Each row of a before or after table is a point. The points were changed in one or more steps. Then noise was added and the rows were shuffled. The steps act on columns, c1 being the first. Name the steps. A step turns or swaps two columns, mirrors them in a line or flattens them onto one, adds a multiple of one to another, or multiplies or shifts one. Angles are multiples of 10 degrees, from the lower column toward the higher: turns from -170 to 170, lines from 10 to 170 but not 90. Use the fewest steps. Two steps may share a column if one is a turn and the other turns, adds or multiplies; they go together, in the order done. Otherwise the lowest column goes first.
In the rows, 100 means zero.

Before (13 x 2):
91, 82
118, 111
85, 49
115, 21
42, 102
41, 18
54, 134
91, 93
76, 64
95, 120
45, 133
89, 30
164, 63
After (13 x 2):
56, 130
84, 86
61, 67
71, 152
108, 123
80, 150
62, 83
71, 19
136, 30
10, 64
53, 47
88, 96
119, 102
Steps: turn c1 and c2 by -30 degrees

Before (10 x 4):
103, 83, 67, 88
58, 25, 116, 130
138, 101, 121, 92
82, 5, 101, 62
72, 124, 145, 47
66, 55, 98, 113
95, 126, 127, 97
119, 117, 89, 96
125, 132, 73, 63
103, 114, 83, 106
After (10 x 4):
72, 135, 56, 154
117, 109, 94, 90
137, 82, 98, 122
105, 82, 83, 71
59, 47, 132, 110
94, 129, 103, 128
68, 74, 113, 96
126, 117, 60, 79
81, 15, 63, 109
103, 113, 103, 83
Steps: add -0.5 times c1 to c2; mirror c3 and c4 in the line at 40 degrees

Before (14 x 9):
73, 91, 75, 110, 120, 79, 127, 78, 88
64, 103, 153, 94, 83, 97, 64, 111, 95
133, 140, 86, 92, 93, 83, 153, 137, 80
132, 38, 118, 89, 118, 104, 124, 122, 89
107, 172, 67, 138, 85, 77, 152, 165, 137
94, 100, 140, 56, 91, 52, 84, 143, 154
66, 53, 77, 67, 124, 108, 158, 146, 80
110, 89, 102, 61, 153, 103, 139, 150, 74
109, 144, 154, 88, 76, 105, 102, 110, 146
136, 160, 88, 122, 89, 108, 88, 153, 110
86, 135, 148, 96, 129, 83, 89, 83, 140
90, 129, 195, 102, 82, 105, 103, 130, 46
53, 49, 108, 123, 139, 111, 116, 138, 73
156, 102, 75, 76, 75, 131, 135, 119, 98
After (14 x 9):
120, 91, 118, 61, 117, 102, 148, 133, 78
70, 96, 125, 53, 116, 56, 72, 124, 145
129, 161, 86, 119, 89, 105, 121, 129, 129
74, 108, 139, 96, 117, 97, 27, 90, 80
131, 39, 121, 92, 110, 99, 158, 100, 103
80, 54, 97, 66, 97, 107, 123, 121, 65
85, 93, 90, 110, 94, 76, 106, 55, 77
120, 134, 160, 103, 136, 108, 89, 108, 49
140, 139, 90, 96, 95, 82, 189, 116, 98
92, 176, 67, 132, 82, 73, 161, 147, 130
152, 106, 72, 76, 87, 134, 187, 96, 122
71, 49, 120, 124, 117, 109, 66, 117, 49
68, 136, 145, 94, 136, 84, 71, 65, 125
86, 146, 134, 90, 115, 107, 110, 91, 145
Steps: add 1 times c1 to c7; turn c1 and c9 by 30 degrees; flatten c3 and c5 onto the line at 30 degrees; shift c8 by -20

Before (13 x 14):
47, 99, 61, 72, 195, 82, 108, 107, 73, 119, 109, 124, 117, 136
38, 83, 53, 73, 47, 82, 43, 71, 42, 146, 105, 92, 144, 126
118, 110, 49, 126, 141, 101, 56, 106, 28, 157, 141, 95, 65, 167
78, 92, 40, 169, 82, 150, 122, 79, 84, 144, 89, 50, 69, 139
105, 124, 29, 95, 127, 77, 138, 103, 133, 79, 154, 25, 92, 148
141, 73, 72, 9, 86, 89, 142, 139, 109, 133, 65, 148, 88, 119
60, 131, 164, 85, 93, 65, 11, 87, 129, 91, 105, 48, 97, 125
93, 91, 69, 140, 87, 30, 133, 81, 107, 73, 71, 109, 122, 188
108, 73, 129, 110, 135, 129, 66, 170, 170, 142, 142, 98, 85, 85
71, 106, 114, 91, 61, 57, 132, 127, 35, 100, 112, 70, 93, 135
119, 91, 55, 108, 140, 23, 153, 14, 162, 146, 139, 159, 110, 162
105, 138, 70, 95, 42, 76, 80, 168, 91, 120, 114, 70, 31, 82
93, 105, 52, 120, 115, 47, 102, 43, 50, 127, 90, 79, 151, 127
After (13 x 14):
97, 107, 160, 117, 139, 30, 160, 163, 14, 142, 85, 163, 59, 161
121, 3, 102, 98, 87, 70, 145, 112, 143, 129, 99, 160, 135, 111
116, 111, 110, 59, 43, 62, 84, 89, 161, 116, 30, 73, 122, 83
101, 117, 128, 101, 116, 35, 97, 50, 45, 135, 143, 85, 82, 127
116, 122, 78, 95, 139, 49, 58, 24, 105, 153, 46, 102, 85, 169
80, 100, 147, 66, 91, 153, 10, 130, 91, 97, 92, 35, 89, 124
134, 101, 94, 73, 120, 24, 137, 131, 104, 83, 69, 30, 58, 145
46, 68, 101, 109, 45, 49, 32, 41, 71, 156, 135, 69, 77, 122
87, 93, 145, 93, 57, 103, 130, 38, 133, 94, 85, 63, 90, 124
106, 100, 85, 128, 137, 136, 62, 161, 171, 135, 65, 104, 67, 93
102, 157, 34, 135, 83, 55, 119, 76, 87, 148, 78, 40, 129, 146
40, 76, 108, 90, 196, 61, 112, 77, 106, 116, 108, 107, 89, 136
87, 137, 151, 126, 88, 40, 129, 103, 76, 75, 136, 101, 110, 193
Steps: turn c1 and c12 by 20 degrees; turn c2 and c4 by -70 degrees; turn c3 and c6 by 70 degrees; swap c8 and c9; turn c11 and c13 by -120 degrees
